Each point is reached from the start by the listed moves, each made once or not at all, plus a little noise. Say if it took an odd or an even number of moves. Then give how often each move was made.
In the rows, zero is written as 128.

Moves:
(1): [202 148 132 131 143]
(2): [116 178 122 131 133]
(3): [122 134 174 125 127]
Start: [120 136 142 121 142]
Points:
[181 208 139 125 164] => even (1, 1, 0)
[197 157 143 125 160] => odd (1, 0, 0)
[108 186 134 125 148] => odd (0, 1, 0)

Moves:
(1): [202 131 128 136 121 117 124 123 124 123 123]
(2): [133 211 122 118 136 126 138 132 119 124 133]
(3): [127 127 209 123 136 129 139 131 134 132 134]
(4): [121 131 130 185 131 126 124 131 123 131 146]
(5): [130 122 121 135 202 132 125 129 128 126 130]
(6): [141 132 123 131 130 215 112 134 123 150 136]
(7): [127 120 116 135 121 133 211 120 127 129 119]
(8): [131 123 128 123 121 126 131 181 129 132 123]
(9): [124 126 129 136 127 126 135 125 206 122 131]
(10): [129 130 134 125 132 115 124 129 134 188 127]
(11): [132 121 118 112 127 129 139 133 127 130 189]
Start: [124 119  83 106 112 119 108  97 154 142 103]
Points:
[205 105 152  92 184  99 122 153 162 205 162] => even (1, 0, 1, 0, 1, 0, 0, 1, 0, 1, 1)
[214 189 133 117 181 198 199 146 216 157 107] => even (1, 1, 1, 0, 1, 1, 1, 1, 1, 0, 0)
[212 105  57 110  93 195 191 143 224 158 156] => even (1, 0, 0, 0, 0, 1, 1, 1, 1, 0, 1)

Moves:
(1): [175 127 127 130 130 128 126 131 125 132 126 129 116 128 127 130 120 128
 125 128 127 129 128 131]
(2): [130 193 119 129 127 126 133 107 114 126 126 113 111 120 134 127 127 126
 143 139 126 130 133 122]
(3): [127 131 182 132 124 129 127 133 127 127 125 130 115 115 139 122 136 121
 128 134 129 124 133 123]
(4): [119 124 127 190 132 138 136 119 135 119 129 128 121 132 129 138 128 124
 133 125 131 124 124 132]
(5): [120 127 133 130 187 126 136 136 137 133 132 116 129 110 125 126 127 130
 134 136 133 122 127 121]
(6): [127 133 122 118 129 202 134 120 139 137 125 137 122 128 139 126 128 109
 128 130 120 131 127 124]
(7): [139 122 128 125 127 123 200 136 133 119 131 134 119 137 132 125 118 131
 137 128 126 131 135 135]
(8): [123 137 122 134 128 131 126 170 126 129 129 130 119 132 130 123 128 129
 126 134 127 127 129 127]
(9): [137 138 125 120 118 112 118 131 198 126 136 117 125 136 144 125 134 123
 150 127 122 133 130 136]
(10): [129 129 129 128 126 123 131 125 124 168 134 127 131 126 128 135 134 134
 133 131 130 131 129 132]
(11): [133 129 126 123 127 129 132 138 123 112 194 132 122 120 140 126 137 119
 128 132 135 122 133 134]
(12): [126 137 129 129 135 122 127 125 128 128 129 170 128 121 129 130 120 124
 132 126 124 137 134 127]
(13): [140 139 140 134 128 133 128 134 127 126 133 125 182 130 130 111 112 131
 133 129 122 121 121 129]
(14): [132 129 140 122 139 123 122 127 126 125 131 137 127 172 126 135 134 131
 129 133 131 127 125 123]
(15): [130 114 115 125 142 123 125 129 120 118 113 130 129 134 200 121 127 146
 128 145 130 137 119 140]
(16): [135 127 132 126 130 129 133 140 135 119 125 122 144 116 134 188 128 131
 117 131 126 124 127 124]
(17): [139 134 115 125 128 135 136 123 122 114 122 141 136 113 120 126 192 127
 142 124 136 139 118 115]
(18): [122 124 135 128 124 144 126 126 130 126 137 130 120 115 117 127 125 184
 137 123 120 120 114 130]
(19): [132 120 123 123 130 129 110 135 108 119 122 120 126 120 131 137 117 120
 193 125 129 121 119 136]
(20): [132 118 121 128 118 130 129 124 135 126 129 137 129 124 112 128 130 127
 132 184 123 130 139 128]
(21): [124 127 127 126 127 136 126 129 135 124 118 124 128 121 132 129 123 138
 130 122 182 120 137 121]
(22): [130 129 138 130 126 135 121 131 125 125 136 111 134 131 122 132 120 134
 132 123 139 196 132 140]
(23): [129 116 126 132 128 135 122 123 131 125 125 120 135 129 141 123 145 145
 136 119 106 120 193 138]
(24): [124 131 135 127 133 133 124 133 127 123 116 133 134 131 114 131 136 126
 119 129 130 120 128 181]
Start: [152 119 120 100 119 138 128 154 138 145  80 111 140 126 131 163 151 129
  95 132 116 159  99 126]
Points:
[148 161 105 146 176 226 109 125 195 149  80 109 122  92 199 181 156 190
 228 203  89 219 156 228] => even (0, 1, 0, 1, 1, 1, 0, 0, 1, 1, 0, 1, 0, 0, 1, 0, 0, 1, 1, 1, 0, 1, 1, 1)
[215 113 125 161 181 200 188 233 150  64 135 141 189  60 120 224 179 207
 209 182 160 183 164 201] => odd (1, 0, 0, 1, 1, 0, 1, 1, 0, 0, 1, 1, 1, 0, 0, 1, 1, 1, 1, 1, 1, 1, 1, 1)
[226 103 127 154 198 123 199 174 214 134 156  94 170 175 248 153 157 164
 153 158 108 150 155 171] => odd (1, 0, 0, 1, 1, 0, 1, 0, 1, 1, 1, 0, 1, 1, 1, 0, 0, 0, 0, 0, 0, 0, 1, 0)
[192 184 166  91 170 216 216 146 149 178  85 164  81  72 116 160 145 161
 134 210  97 163 116 172] => odd (1, 1, 1, 0, 1, 1, 1, 0, 0, 1, 0, 1, 0, 0, 0, 0, 0, 1, 0, 1, 0, 0, 0, 1)
[217 204 140 146 120 249 122 195 215 100 150  97 156 142 138 216 144 167
 136 194 162 195 107 192] => odd (1, 1, 0, 1, 0, 1, 0, 1, 1, 0, 1, 0, 1, 1, 0, 1, 0, 1, 0, 1, 1, 1, 0, 1)
[174 135 182 151 106 156 126 146 220 107 103 128 172 138 122 152 218 173
 152 187 107 156  79 125] => even (0, 0, 1, 1, 0, 0, 0, 0, 1, 0, 0, 0, 1, 1, 0, 0, 1, 1, 0, 1, 0, 0, 0, 0)
[193 180 161  88 167 236 183 201 198 125  69  79 178  71 217 190 211 201
 240 216  94 216 142 209] => even (0, 1, 1, 0, 1, 1, 1, 1, 1, 1, 0, 0, 1, 0, 1, 1, 1, 1, 1, 1, 0, 1, 1, 1)
[157 137 189 157 163 220 131 164 233 158 158 133 180  95 157 160 173 114
 148 193 101 205 185 212] => odd (0, 0, 1, 1, 1, 1, 0, 0, 1, 1, 1, 1, 1, 0, 0, 0, 0, 0, 0, 1, 0, 1, 1, 1)

Moves:
(1): [192 122 127 137 135 142 123 108 130 122 117 133 126 138 133 123 125 136
 132 115 118 116 129 147 125]
(2): [120 172 124 134 119 135 133 125 134 116 125 134 124 123 125 129 125 130
 135 126 134 123 134 125 134]
(3): [123 127 198 123 144 134 141 126 137 110 138 123 132 153 116 139 126 128
 126 123 138 131 133 122 124]
(4): [119 123 123 172 128 128 127 126 135 130 117 127 136 124 125 132 132 128
 133 122 131 124 125 134 126]
(5): [128 140 118 133 184 130 134 123 138 131 141 125 133 116 126 121 136 121
 122 125 131 122 127 130 121]
(6): [118 116 126 118 131 177 120 123 133 118 120 121 130 128 138 120 127 129
 137 130 133 127 137 130 134]
(7): [125 122 128 126 117 132 201 130 117 137 123 133 127 119 134 131 135 130
 129 132 111 132 151 135 116]
(8): [145 130 145 127 133 136 125 192 129 125 120 124 131 123 123 128 119 131
 126 123 124 124 135 119 123]
(9): [129 124 126 124 129 123 137 128 180 136 129 126 131 127 124 140 121 128
 122 134 135 128 129 137 133]
(10): [131 140 156 143 119 139 128 132 117 206 131 124 125 125 138 124 124 133
 131 137 127 119 112 119 133]
(11): [136 125 126 135 119 137 130 135 136 129 175 128 132 122 126 124 131 125
 133 134 134 123 135 129 122]
(12): [114 123 132 132 135 138 136 133 136 139 128 196 123 131 122 130 130 128
 126 133 119 132 130 130 132]
(13): [134 137 133 126 123 121 124 122 128 130 118 133 175 115 131 130 124 125
 134 129 128 127 131 126 130]
(14): [118 147 106 134 134 130 132 136 125 137 125 126 143 181 123 141 129 135
 130 122 131 117 129 130 131]
(15): [126 127 134 130 123 120 127 135 128 126 132 133 129 132 171 125 129 125
 125 120 137 131 124 132 128]
(16): [134 122 128 126 126 139 125 129 125 131 137 132 124 117 134 197 122 120
 125 143 137 121 132 132 134]
(17): [135 132 130 125 122 136 124 133 128 128 114 122 125 138 129 129 181 134
 124 145 130 133 134 124 134]
(18): [125 126 126 129 134 124 126 121 135 128 127 132 134 118 131 131 130 173
 134 133 133 132 132 130 122]
(19): [132 123 132 121 129 126 131 130 132 125 124 127 121 124 125 136 131 119
 173 136 134 118 125 133 126]
(20): [135 131 128 150 125 124 135 127 123 119 126 115 130 129 131 117 107 127
 127 203 120 136 136 133 125]
(21): [134 124 124 129 125 125 133 125 124 128 123 130 131 129 120 122 122 123
 118 135 167 129 127 132 123]
(22): [138 128 122 130 129 129 133 135 128 136 125 135 131 138 126 147 118 125
 143 112 130 199 123 124 130]
(23): [122 131 132 126 123 114 103 121 124 132 126 127 128 128 139 133 126 124
 135 130 139 125 200 121 114]
(24): [121 135 135 121 125 127 123 131 124 130 125 123 131 124 123 122 131 129
 125 126 124 130 128 189 137]
Start: [110 121 148 103 127 119 101 145 121 117 139 144 112 132 138 115 140 143
 141  97 135 116 148 132 107]
Points:
[146 184 108 168 166 128 102 131 195 145  92 227 186 185 166 151 174 144
 154  77 200 157 230 158 106] => odd (1, 1, 0, 1, 1, 0, 0, 0, 1, 0, 0, 1, 1, 1, 1, 0, 1, 0, 0, 0, 1, 1, 1, 0)
[160 192 233 137 185 198 102 178 199 160 171 114 143 176 140 122 113 193
 210 176 169  69 249 204  91] => odd (1, 1, 1, 0, 1, 1, 0, 1, 1, 1, 1, 0, 0, 1, 0, 0, 0, 1, 1, 1, 0, 0, 1, 1)
[111 153 160 141 121 201  95 204 142 114  81 218 175 104 127 192 161 179
 166 119 185 179 179 196 131] => even (0, 1, 0, 1, 0, 1, 0, 1, 0, 0, 0, 1, 1, 0, 0, 1, 1, 1, 0, 0, 1, 1, 0, 1)
[ 86 117 176 137 205 159 137 143 204 115 134 140 154 193 156 160 136 163
 191  82 225 164 144 153  96] => odd (0, 0, 1, 1, 1, 1, 0, 0, 1, 0, 0, 0, 0, 1, 1, 0, 0, 1, 1, 0, 1, 1, 0, 0)
[167 145 149 155 178 193  90 189 229 113 146 214 126 125 177 144 182 181
 220  95 172 154 246 156  93] => odd (1, 1, 0, 1, 1, 1, 0, 1, 1, 0, 1, 1, 0, 0, 1, 0, 1, 1, 1, 0, 0, 1, 1, 0)
[152 139 141 181 180 143  95 142 178 239 140 217 132 186 190 219 125 141
 153  83 160 144 203 159 110] => odd (1, 0, 0, 1, 1, 0, 0, 0, 1, 1, 0, 1, 0, 1, 1, 1, 0, 0, 0, 0, 0, 1, 1, 0)
[183 140 171 147 190 142 102 189 178 212 136 202 132 152 185 188  96 167
 182 201 193  72 226 162  84] => even (1, 0, 0, 0, 1, 0, 0, 1, 1, 1, 0, 1, 0, 1, 1, 1, 0, 1, 1, 1, 1, 0, 1, 0)
[ 98 157 167 121 112 194 116 147 121 193 122 218 111 137 137 115 115 141
 164 103 178 181 143 123 124] => even (0, 1, 0, 0, 0, 1, 0, 0, 0, 1, 0, 1, 0, 0, 0, 0, 0, 0, 0, 0, 1, 1, 0, 0)
[120 158 233 101 115 196 191 217 130  80  99 125 113 152 133 125 160 143
 204 169 131 193 207 186 109] => even (0, 1, 1, 0, 0, 1, 1, 1, 0, 0, 0, 0, 0, 0, 0, 0, 1, 0, 1, 1, 0, 1, 0, 1)

Moves:
(1): [144 121 134 113 111 138 129 114 124 137 138 129 137 121 123 135 121 118
 122 129 125 111 143 119 149 112]
(2): [123 152 136 128 129 137 126 125 123 123 107 135 148 133 125 122 134 134
 131 129 127 138 121 120 113 115]
(3): [112 134 145 107 112 153 135 118 132 127 141 130 142 125 135 133 117 127
 116 113 109 121 125 143 132 149]
(4): [126 141 130 142 122 134 128 117 120 111 137 140 126 126 130 127 131 127
 117 119 134 115 123 131 128 134]
(5): [130 122 145 140 144 117 145 113 127 117 131 151 152 128 122 142 116 123
 123 136 120 139 135 126 123 140]
(6): [122 139  78 144 144 162 132 124 155 141 133 128 150 118 108 130 139 119
 135 135 132 129 146 131 110 161]
(7): [120 135 120 122 124 131 145 132 131 139 127 122 125 125 120 136 124 142
 128 131 133 130 126 117 115 129]
(8): [127 116 138 136 135 132 130 185 145 115 125 131 117 137 118 131 105 124
 136 138 117 143 135 125 130 111]
(9): [131 135 131 139 106 104 130 114 158 116 134 124 132 106 135 118 125 141
 122  91 138 128 126 134 132 133]
(10): [143 140 115 137 124 124 135 131 124 139 106 131 140 138 121 111 121 134
 120 116 126 130 104 122 120 141]
(11): [132 136 121 121 127 143 118 120 127 145 152 135 133 131 121 128 123 139
 137 119 121 136 135 124 137 124]
(12): [112 134 116  94 117 129 135 134 141 107 131 152 159 150 133 135 135 136
  97 126 119 134 141 124 125 146]
(13): [129 107 122 154 128 132 115 117 107 122 127 122 146 130 113 115 117 138
 109 112 121 143 120 120  92 112]
(14): [149 135 138 145 145 127 146 133 134 116 131 119 127 147 140 132 136 133
 124 138 147 123 140 178 137 132]
(15): [146 123 123 121 137 127 136 141 148 128 134 132 117 124 146 137 137 123
 122 129 125 121 122 129 118 122]
(16): [142 125 119 160 133 138 137 139 130 141 125 126 121 123 116 155 140 144
  96 137 104 154 123 118 138 131]
(17): [138 130 120 127 151 112 132 141 140 135 142 112 133 106 116 117 145 143
 114 126 125 101 132 144 145 122]
(18): [138 126 127 126 126 129 126 127 128 110 116 126 126 128 132 133 131 148
 140 112 130 113 129 119 127 138]
(19): [130 127 126 147 117 127 136 123 112 116 131 123 140 139 118 119 140 109
 161 133 104 114 122 119 128 106]
(20): [124 134 126 120 127 141 111 154 135 112 132 137 144 126 138 141 109 132
 148 183 119 130 114 122 127 125]
(21): [125 124 126 122 121 131 125 147 119 153 144 125 145 123 135 139 129 122
 124 122 143 131 124 116 132 136]
(22): [123 114 155 110 117 138 130 144 144 125 133 129 120 131 138 105 138 138
 129 146 131 146 127 124 124 142]
(23): [140 115 139 136 129 118 142 128 111 151 117 149 129 111 121 136 118 136
 120 137 126 135 159 166 117 136]
(24): [140 133 120 112 127 135 133 123 129 107 143 131 131 114 114 135 129 111
 140 127 139 133 114 144 147 121]
Start: [172 114 131 161 131 121 123 159 117 103 138 141 129 147 122 139 132 121
 130 120 103 150 135 139 108 102]
Points:
[231 142  61 232 105 173 161 124 113 125 193 150 236  60  31 160 160 177
 108  59  85 139 158 142  98  90] => odd (1, 1, 0, 1, 0, 1, 1, 0, 1, 0, 1, 0, 1, 0, 0, 1, 1, 1, 1, 0, 1, 0, 1, 1)
[194  97 165 153  53 161 132 193 139  76 190 154 185 113 101 107  83 121
  93  54 106 170  97 137 117 114] => even (1, 0, 1, 1, 0, 0, 0, 1, 1, 1, 0, 0, 1, 0, 0, 0, 0, 0, 0, 0, 1, 1, 0, 1)
[199 142  92 217 135 216 163 249 152  78 115 206 220 178  77 157 114 225
  84 180  69 233 159 158  22 160] => odd (0, 1, 0, 1, 0, 1, 1, 1, 0, 1, 1, 1, 1, 1, 0, 1, 0, 1, 0, 1, 0, 1, 1, 0)
